Each row is a point. Each table stands for the endless flat space through its points: a line for two points, a plane for three, and so on. The two share one point or none. Which?
(in the rows, 128 means zero)

First (2 x 3):
[[ 79 122 146]
 [127 116 164]]
Second:
[[ 97 131 151]
 [109 107 159]]
They share: [103 119 155]

First:
[[151 127  86 108 121 157]
 [170  58 142 111 167 115]
 [166  78 114 105 141 141]
 [151 123 116 133 154 116]]
Second (2 x 6):
[[180  93 147 125 171 137]
 [145 113 107 105 151 122]]
They share: no point

First, 4 rows:
[[141 125 106 145 155 135 140 103  94]
 [167 120 107 150 163 151 144 103  90]
 [129 107 104 143 147 133 116 117  96]
 [138 158 101 115 167 155 130 118 132]]
Second:
[[141 138  85 171 184 167 159 142  94]
 [137 114 115 100 128 122  87  85 122]
 [132 132 103 135 157 143 126 124 112]
 [163 156  91 134 150 149 123 106 135]]
They share: [134 126 103 133 155 142 122 117 109]

First:
[[134 132 122 128 102 125 132 129 128  84  89 109]
 [123 160 130 105 101 141 159 157 113 118 123 137]
 [115 181 132  87  99 145 178 164  97 137 135 158]]
Second (4 x 12):
[[137 159 117 106  86 130 155 151 115 118 112 128]
 [137 150 139  69 109 140 138 149 142  91 140 160]
 [111 152 152  92 121 143 149 151 129  89 137 149]
 [154 142 113  72  90 135 134 154 126 100 126 143]]
They share: no point

First (4 x 20):
[[104 186  96 124 153 173 153 136 107 112 122 121 104 143  80 133 111 133
  200 103]
 [113 125 128  90  83 146 148 119 147  91 143  86 143 130 124 109 148 152
  107 147]
 [112 135 100 122  93 144 123 109 132  97 160  80 117 124 127 117 165 166
  125 150]
 [104 144 127  87 107 153 169 137 145  95 117 111 144 147 101 110 111 132
  142 124]]
Second:
[[114 147 112 107  74 149 109 124 132  83 122 115 121 148 118  85 134 155
  190 138]
 [105 147 128  98 124 175 168 139 118 104 149  99 125 126  86 151 135 146
  121 109]
 [108 141 118  95  86 152 124 163 105  77 137 142 154 157 100 121 155 128
  163 123]
 [116 143 100 121 102 147 141 116 142  97 122  93 111 134 122  97 118 151
  162 134]]
They share: no point

First:
[[113 123 138 154 144 135  88 126 135 118 140 138 131  94 132 134 143 126
  139 148 133 117 112  96]
 [105 109 162 158 118 161 119 149 145  99 125 110 111 118 161 139 118 145
  151 172 138  79 102 116]
 [105 111 158 158 122 155 116 146 145 100 130 116 115 114 156 140 121 142
  151 166 137  87 102 110]]
Second:
[[101 137 168 169 120 143 119 131 172 125 166 156 152  89 161 145 148 166
  146 128 132  79 120 120]
 [ 99 143 170 158 119 126 117 138 151 116 153 139 140  92 175 125 156 162
  136 148 161 107  98 120]
 [118 149 157 170 132 131 104 156 134 102 131 129 118 110 142 137 134 138
  128 160 133 114  98 118]
 [137 115 132 154 129 167  78 155 138 123 114 130 100 110 113 161 129 121
  136 148 103  79 137  95]
 [134 115 133 133 123 151  73 160 116 120  99 111  86 109 134 137 145 119
  126 168 142 106 117  91]]
They share: [109 117 148 156 133 145 102 136 140 109 135 127 123 104 144 137 132 134
 145 157 135 102 107 103]

First, 5 rows:
[[110 149 143 142 132 120 135  98 159  98  86 124 157  91 130 119 147  89
  133 145 113 106 107 129]
 [113 162 141 158 160 106 117  91 150  80  68 125 147 101 128 134 131  97
  116 136 105  93 112 139]
 [118 144 163 123  85 143 142 124 181 135 122 116 171 111 103  94 163  82
  142 167 132 109  86 106]
 [102 110 154 184 159  83 147  97 151  90 126 121 150  72 147  99 118 122
   90 122  83 115  89  85]
 [123 126 135 148 135 130 122 102 182  95 106 152 170  66 153 104 140  87
  128 168 119 105  90 113]]
Second:
[[ 88 161 157 129 133 124 169  90 144 120 118 136 159  95 142 109 139  85
  103 115 127 123 124 133]
 [ 94 151 157 143 129 112 157  94 148 112 102 120 151 101 128 115 143  99
  117 123 111 111 110 119]]
They share: no point

First:
[[113 153 146 118 143  95 142 142 114 130 145 142 157 121 112 120 123 160
  150  86 122 132 120 151]
 [103 175  96  71 153  97 136 137 100 177 137 152 127  99 154  84 179 134
  142  99 120  83 152 153]
 [143 123 129  80 115  91 119 120 135 138 139 154 121 108 130 126 157 137
  134  92  92 108 129 135]
 [113 149 130  96 135  93 146 144 114 132 145 168 153 127 128 126 149 152
  152  74 106 114 114 165]
 [153 113 122 106 135 119 134 122 138 142 129 166 117 113 136 120 139 136
  150 106  82 112 136 127]]
Second (4 x 24):
[[115 167 137 100 138 110 150 139 117 166 120 130 111 102 116 108 139 142
  149 117 124 106 151 168]
 [121 120  90 123 123  95 167 124 138 158 142 125 108 145 131 122 105 181
  168  79  91  96 163 138]
 [135 124  96 122 134  77 153 109 148 172 146 147 139 149 153 113 129 166
  183  82  98 129 140 153]
 [111 160 140 110 154 121 141 137 104 148 130 143 135 105 125 105 137 146
  139 106 118 105 140 137]]
They share: no point
